Each row of a before or after table is a point. The points were changed in one or more steps. Then noise was added and the rows were shuffled. The steps act on columns, c1 being the first. Write out the steps. A step turns or swaps two columns, mirrors them in a line or flattens them onto one, adds a multiple of one to another, or multiplies or shifts one. Angles are multiples of 10 degrees, from the lower column toward the higher: turns from -170 to 170, lines from 10 to 170 but not 90. Use the fewest steps. Two steps may share a column if one is a turn and the other turns, adds or multiplies; they go together, in the order done. Otherwise the lowest column goes first.

Before (12 x 3):
[[-42  87 -35]
 [ 44   1  -1]
 [ 60 -26 -29]
 [ -6  -1  45]
 [ 37  46  32]
 [  0  76 -29]
 [  7 -27  12]
 [ 40 -10   6]
 [ 24 -30 -32]
 [-15  52  11]
 [ -8 -15 -15]
 [ 70 -27 -43]]
After (12 x 3):
[[ 46  -1   1]
 [  1 -30  76]
 [-44 -32  89]
 [ 34  34  44]
 [ 67 -46 -26]
 [ 60 -31 -25]
 [-13   9  53]
 [  6  10 -26]
 [ 21 -35 -30]
 [ -4  41  -4]
 [-13 -17 -16]
 [ 38   7 -10]]
Steps: swap c2 and c3

Before, 13 rows:
[[ 14 -31  49  11 -38  27 -32  53]
 [-37  -5  20  37   4  -2  11  15]
 [  5  43  -9 -64  62   8 -33 -47]
 [ 16   6  18  13   3  48  14  30]
 [-17 -30  62   1   1  39  18  17]
 [-16  26  40  -1  11  22  46  11]
 [ 17  34  -9 -42  36 -41 -20 -43]
 [ 79 -39 -10 -30  21 -45 -21  -7]
 [ 29 -20 -52 -62  23 -18 -33 -34]
 [  9  23   4 -67  70 -21 -33   0]
 [ 28 -32  55  39  18  49 -32  12]
 [ 41  -7  42   9 -27  19 -33  11]
 [ 51 -15 -17  -4  20  -6 -39  27]]
After:
[[ -6  54   7 -21 -37  64 -64  54]
 [ 37  69  29  -9  18  56 -63  11]
 [-15  63  -6 -25   1  51  36  16]
 [ 60 -16  11 -15  19  14 -78  26]
 [ 17  19   3  12   2  71  28  27]
 [-10  32 -27  22  11  30  92  12]
 [ 44 -20 -67 -14  71 -19 -66   1]
 [-35  29  26  16   6   8  21  14]
 [ 34 -28 -48   9  35 -73 -40 -44]
 [ 89 -11  -2 -51  21 -51 -43  -7]
 [ 27  44  -4  -1 -28  24 -64  11]
 [ 41 -64 -25 -48  23 -42 -65 -35]
 [ 38 -36 -69   6  61 -25 -66 -48]]
Steps: add 0.5 times c5 to c1; turn c2 and c4 by 60 degrees; turn c2 and c3 by -110 degrees; add 0.7 times c8 to c6; multiply c7 by 2

Before, 12 rows:
[[-11 -15   7   7 -30  16 -21 -17  12  14  -6]
 [ 32 -26 -10  21  13  36  33 -10 -40  59 -39]
 [ -1  21  21 -15  21 -30 -10 -37 -25   6   5]
 [-13  12 -44  16  20  -8 -13 -53  60  15  14]
 [-18 -27  10 -20  27 -32  16  -4  -6  14   9]
 [-20 -31   6  11 -71 -28   7 -28 -30 -36  -5]
 [ 55 -26  23  30  23  48 -19  -9 -27  12   8]
 [ 14  18 -32  16  12   5 -21  -3 -14  -1 -24]
 [-24   3  10  15  23  13 -19 -22 -43 -33 -22]
 [-15  75  25  29  24 -19  -9 -18  -9 -37  19]
 [  8  -4  26 -52  25 -12  34 -18 -13  -6  -3]
 [  9 -28  19  23 -11  -9  -9 -14 -23 -26 -66]]
After, 12 rows:
[[-21 -32 -13   0 -56 -28   1 -28 -53 -63  -5]
 [-18 -27  15   7  27 -32  16  -7   5 -18   9]
 [  8  -4  41  17  28 -12  31 -23  -4 -18  -3]
 [ 55 -27 -37   4  32  48 -19  -5 -18  60   8]
 [-23   2 -17   2  37  13 -22 -19 -33 -20 -24]
 [ 10 -28 -29   5  -2  -8 -11 -12 -25 -34 -65]
 [ 33 -27 -17  -6  25  35  32 -15 -33  95 -40]
 [-11 -16  -8   1 -32  16 -23 -14   1  31  -6]
 [-12  12   0 -19  -2  -8 -21 -50  63   7  14]
 [-14  75 -36   5  26 -19 -12 -17   0 -55  19]
 [  0  21   6  10  28 -30 -16 -35 -17 -23   5]
 [ 13  18  -3 -16  16   5 -20   1 -10   4 -25]]
Steps: turn c3 and c4 by 110 degrees; multiply c4 by 0.4; turn c5 and c9 by 20 degrees; add 1 times c6 to c10; turn c7 and c8 by -10 degrees

Before, 8 rows:
[[-16 -55 -18 -25 -12  22   3 -12 -23  20  -2 -30   9 -12  16 -14 -19   6]
 [  4  -8 -41 -30  23   3  12  -5 -14 -30  18  29  37 -26  80 -12 -15  11]
 [-31 -36 -19 -11 -26  26   1  10  26   7 -16  -4  23 -21  -2  -9   8   3]
 [ -1  13  -8 -51 -15  -4   7 -38  17 -18  42   5  22  -9  59 -10  -1  15]
 [ 17  14  34 -69  26 -18  12   4  34 -12  28   2 -30  29  29   4  52 -83]
 [ 10  19  44 -70  31 -45  32 -20  18 -40   0   0 -44  -1  37 -21  84 -60]
 [  1 -46 -27   4 -23  -2 -25  13   6  -8  -3 -46  33 -17   5 -32 -13   3]
 [-11 -53 -21   8   8 -15  -3 -22  12  21  17  -2  35  -9  12 -19  10   9]]
After:
[[  3  -7 -43 -29  10  -9  12  -6 -15 -29  18  14  37  46  78 -10 -15  24]
 [ 16  14  34 -67 -83   0  12   5  32 -12  28 -27 -31 -11  28   4  52  23]
 [  0  13  -7 -51  16  17   6 -37  18 -18  40   6  24  11  59 -10   2 -15]
 [-32 -37 -19  -9   1 -28   3  10  27   8 -16  22  25   4  -4  -9   6 -26]
 [-16 -55 -19 -27   8 -62   3 -12 -22  20  -2  20   8 -32  14 -12 -19 -13]
 [-12 -51 -23   7   9 -94  -2 -21  14  22  18  10  37   0  12 -19  10   8]
 [  2 -46 -27   3   4 -72 -24  13   7 -10  -2  33  33 -47   6 -33 -12 -24]
 [ 11  18  43 -73 -59 -17  33 -20  17 -39   1   2 -46   1  37 -21  83  32]]
Steps: add 1.5 times c2 to c6; swap c5 and c18; turn c12 and c14 by 110 degrees; multiply c14 by 1.3
